Each point is reached from the start by the listed moves, each made 0, 1 or 2 times, or once backwards (-1), plus a little noise. Is the number of moves made odd or even? Then give how often each move was made.

Moves:
(1): [16.4 -7.6 -2.4  2.5]
(2): [ 7.2 14.7 -0.4  2.0]
(3): [ 0.3 -1.8 12.6 -4.3]
Start: [ 2.7 -7.4  3.2  4.9]
Points:
[-20.9 -14.4   5.7   1.5] -> even (-1, -1, 0)
[ 43.2 -11.8  23.4   3.7] -> odd (2, 1, 2)
[26.6 -0.7 13.3  5.0] -> odd (1, 1, 1)

Moves:
(1): [13.9 -7.8  3.1  3.8  0.7 -3.6  1.4  3.0]
(2): [ 7.5 15.2 -1.4  0.7 -2.7  6.2  6.5 -3.6]
(3): [ 0.0  0.7 10.6  0.1  0.6  2.6  2.6  2.0]
(4): [-0.2  0.8  1.6 14.2  0.2  2.2 -0.8 -2.6]
(5): [ 0.1  2.9  0.7 -3.3 13.0 -3.9  1.1 -3.9]
(6): [-0.1 -1.7 -2.7 -1.6  3.7 10.5 -0.9 -0.4]
(7): [-1.7 -0.2 -1.8  0.7  0.5  0.7 12.8  0.2]
(8): [ 0.5  5.0 -4.6  4.5  1.5  0.9 -0.3 18.5]
Start: [ 8.2  5.0  5.4 -1.9  0.9  3.1 -0.1  5.4]
Points:
[ 14.0 -22.3  29.5  30.5 -13.6  -8.7  -5.3  -4.8] -> even (1, -1, 1, 2, -1, -1, 0, -1)
[ 15.4  19.3   1.4 -10.1  -5.1  36.7  17.9  27.3] -> even (0, 1, 1, -1, -1, 2, 1, 1)
[ 42.2  -3.9  10.2   0.4   6.4  23.2  21.1 -10.4] -> odd (2, 1, 0, 0, 0, 2, 1, -1)
[32.3 -4.3 14.8 34.9 26.9 21.4 14.9 20.3] -> even (2, 0, 1, 2, 1, 2, 1, 1)
[ 13.6  -3.0   8.1 -10.4  36.1 -10.2  25.3  48.1] -> even (1, -1, 1, -1, 2, 0, 2, 2)

Moves:
(1): [20.7 -1.0  5.6 -1.1 -5.9  2.4 -7.1  1.7 -1.0  3.8  1.4 -1.5 -6.1]
(2): [-4.7 11.0  5.6  4.3 -4.9 -3.8 -5.5 -5.8  8.4 -0.5 -2.5  6.7  1.2]
(3): [-3.1 -0.6 12.2 -4.5 -2.7 -0.8 -4.9  1.1 -1.6 -4.5  4.5 -1.8 -0.3]
(4): [ 1.6 -7.5 10.3 10.7 -1.6  0.6  6.0  0.9  4.9 -0.2  0.7 14.0 -4.0]
(5): [ 1.8  1.4 -0.6  2.9  8.4  9.3 -1.1 -2.3  0.6 -3.1  1.7 -1.4 -0.7]
(6): [ 5.3  3.3 -4.9 -4.0 -7.1  9.0 -3.3  5.8  0.8 -0.8  6.2  9.5 -5.1]
(7): [ 4.6  6.4  0.5 -6.9  2.8 -0.3 11.1 -1.5 -6.3  2.7  0.2  6.0  7.3]
(8): [ 4.2  5.8 -1.0  4.7  5.6 -4.4 -3.0 13.7  1.7 -3.1  2.2  1.4  5.9]
(9): [ 2.4 -4.6  3.3 -4.5 -4.1  1.7  6.4 -2.7 13.0 -3.1 -1.1 -2.7  4.6]
(10): [-2.7 -2.0  5.2  0.0 -5.5  7.4 -1.3  1.5  3.5 19.4  5.6 -3.8 -4.0]
(11): [ 3.8 -5.0 -5.0 -2.0  0.1 -5.8  1.0 -7.0  1.8 -1.9 22.3 -3.2  3.1]
Start: [  7.3  -4.9 -13.1   8.8   5.6  -4.6  -6.5   3.4   4.6  11.2  10.5   5.1
  -0.9]
Points:
[ -9.5  22.6  12.5  41.1  16.3 -15.1 -45.4  19.7  21.1  17.1  16.3  -0.4
   0.7] -> even (0, 2, 1, 0, 1, -1, -1, 2, -1, 1, 0)
[ 70.2 -16.4  38.9  13.5  12.6 -18.1   8.0  10.3  15.3  -2.0  66.6  20.4
  21.1] -> odd (2, 0, 2, 2, 1, -1, 2, 2, 1, 0, 2)
[ 10.8  17.5 -43.0  20.3  35.4  11.9  -1.7  24.0  -0.8  22.3  48.6  18.6
  11.8] -> odd (-1, 0, -1, 0, 2, 1, 1, 2, -1, 1, 1)
[ 40.1  12.4  33.1 -14.9   2.4  12.0 -18.4  -7.6  21.3   2.2  -7.8 -16.6
   8.4] -> odd (2, 1, 2, -1, 2, -1, 1, 0, 2, 0, -1)
